Rows are points. The points of each table are mixes of a few directions, plus a little noise. How many directions does each table use, and how many do they share? Where both have some left over, give the other angles between the two spaces (their principal angles), to ten degrees, smallest first.

First, 5 rows:
[[ -3 -10]
 [-14 -48]
 [ 11  35]
 [ 18  61]
 [-12 -38]]
Second (5 x 2):
[[ 15  48]
 [ 13  42]
 [-14 -47]
 [  2   7]
 [-15 -50]]
Directions: first 1, second 1, shared 1

First, 6 rows:
[[  3 -43  12 -15]
 [-13 -26  33 -21]
 [-43  45 -24  47]
 [ 36 -24 -13 -12]
 [-18  59 -31  39]
 [ 34 -12  23 -38]]
Second, 8 rows:
[[-92 -28 -60 -56]
 [ 27   9  18  17]
 [ 49  15  32  30]
 [ -8  -3  -5  -5]
 [ -2  -1  -1  -1]
 [ 23   7  15  14]
 [-44 -14 -28 -27]
 [ 47  15  30  28]]
Directions: first 3, second 1, shared 0; angles 60

First, 8 rows:
[[ 28  36   8  17 -21  27 -25  32]
 [-10 -10  49 -21 -36 -25 -13  -9]
 [-22   6 -18  16  -8  12 -18 -34]
 [  2 -29 -12 -13  95   8  21   9]
 [ -1 -14 -38  10   0  -6  19 -14]
 [ 24  -9  45 -11 -26  -6 -25  14]
 [-12  16  -8  -1   1  -3  18   6]
 [-10   5 -25   4  -5  -8  23  -4]]
Second (9 x 8):
[[  0   3  -5   4 -14  -2   0  -3]
 [ -2  17 -26  20 -78 -11   2 -14]
 [ -2  13 -21  16 -64  -9   2 -12]
 [  2 -12  18 -14  55   8  -2  10]
 [ -2  13 -19  15 -59  -9   2 -10]
 [  0   0   0   0   1   0   0   0]
 [  0  -1   1  -1   4   1   0   1]
 [  2 -16  24 -18  73  10  -2  13]
 [  2 -18  27 -21  84  12  -3  15]]
Directions: first 5, second 1, shared 1

First, 8 rows:
[[ 44 -27   2 -15 -11   5  13   0  27  50 -30]
 [-84  52  -4  28  21  -9 -24   0 -51 -95  58]
 [ 18 -11   1  -6  -5   2   5   1  11  20 -13]
 [ 66 -41   4 -22 -16   7  19   0  41  75 -46]
 [  2  -1   0  -1  -1   0   0   0   2   2  -2]
 [ -3   2   0   1   1  -1   0   0  -2  -3   2]
 [-48  29  -3  16  12  -5 -14   0 -29 -54  33]
 [  5  -3   0  -2  -1   1   2   0   3   6  -3]]
Second, 9 rows:
[[  4  21 -13 -34  -1  -8  44  22   1  -4  14]
 [ -4 -31  -5  30  20   8 -45 -28  -3   4 -13]
 [ 14   0 -52 -26  46  -6  44  14 -16  -5   9]
 [ 20  38 -27 -42   8 -11  83  46 -13  -8  18]
 [ 12  49  17 -28 -36  -8  63  45  -1  -6  15]
 [ -1 -31   7  49  12  12 -55 -28  -6   4 -20]
 [-28 -27  17   0 -10   2 -55 -38  24   6  -3]
 [  0 -16  21  45  -7  11 -44 -17  -4   4 -17]
 [-18  -4  34   6 -32   2 -34 -17  18   4  -3]]
Directions: first 1, second 3, shared 0; angles 90

First (9 x 14):
[[-37  16  44 -15  -5  -2  -2 -29 -20   7 -21  17  33  11]
 [ 28 -12 -38  14   5  -1  -6  24   9 -11   8 -19 -22 -16]
 [-35   4  39 -10  22  -6 -12 -15  -1  -1 -42   6  42 -26]
 [ 63  -6 -84  28 -34   0  -6  35 -15 -17  48 -29 -65  20]
 [-47  -4  70 -24  41   3  15 -21  35  18 -35  26  49 -24]
 [-33   0  58 -25  14  10  33 -25  30  29   3  35  22  17]
 [ 44   3 -56  17 -42   3   3  15 -21  -6  49 -13 -53  40]
 [ 58 -22 -67  22  -2   6   9  42  28  -8  42 -23 -58  -2]
 [-42  20  34  -6   0 -13 -34 -26 -44 -12 -53  -1  50 -18]]
Second, 10 rows:
[[ 11  -2  18 -13  17  13  11 -11  38  10  26   6 -23  19]
 [ 46  -7  -1  -5  -2  10  19 -20  43   2  43  -1 -49  24]
 [-37   6 -16  14 -15 -18 -21  22 -60 -10 -49  -5  50 -31]
 [ 59 -10  21 -20  18  25  32 -33  87  13  73   6 -76  46]
 [ 18  -1 -35  18 -32 -16  -4   4 -34 -15 -12 -11   2 -15]
 [ 24  -2 -48  26 -46 -23  -6   6 -48 -22 -17 -15   4 -22]
 [ 52  -7 -36  15 -34  -9  10 -11  -3 -14  20 -12 -34   2]
 [ 10  -1 -18  10 -17  -9  -2   2 -17  -8  -5  -6   0  -8]
 [-95  13  52 -19  50   8 -23  24 -15  19 -48  17  69 -14]
 [-90  11  65 -28  61  18 -17  17   9  26 -32  21  55  -1]]
Directions: first 3, second 2, shared 0; angles 30, 30
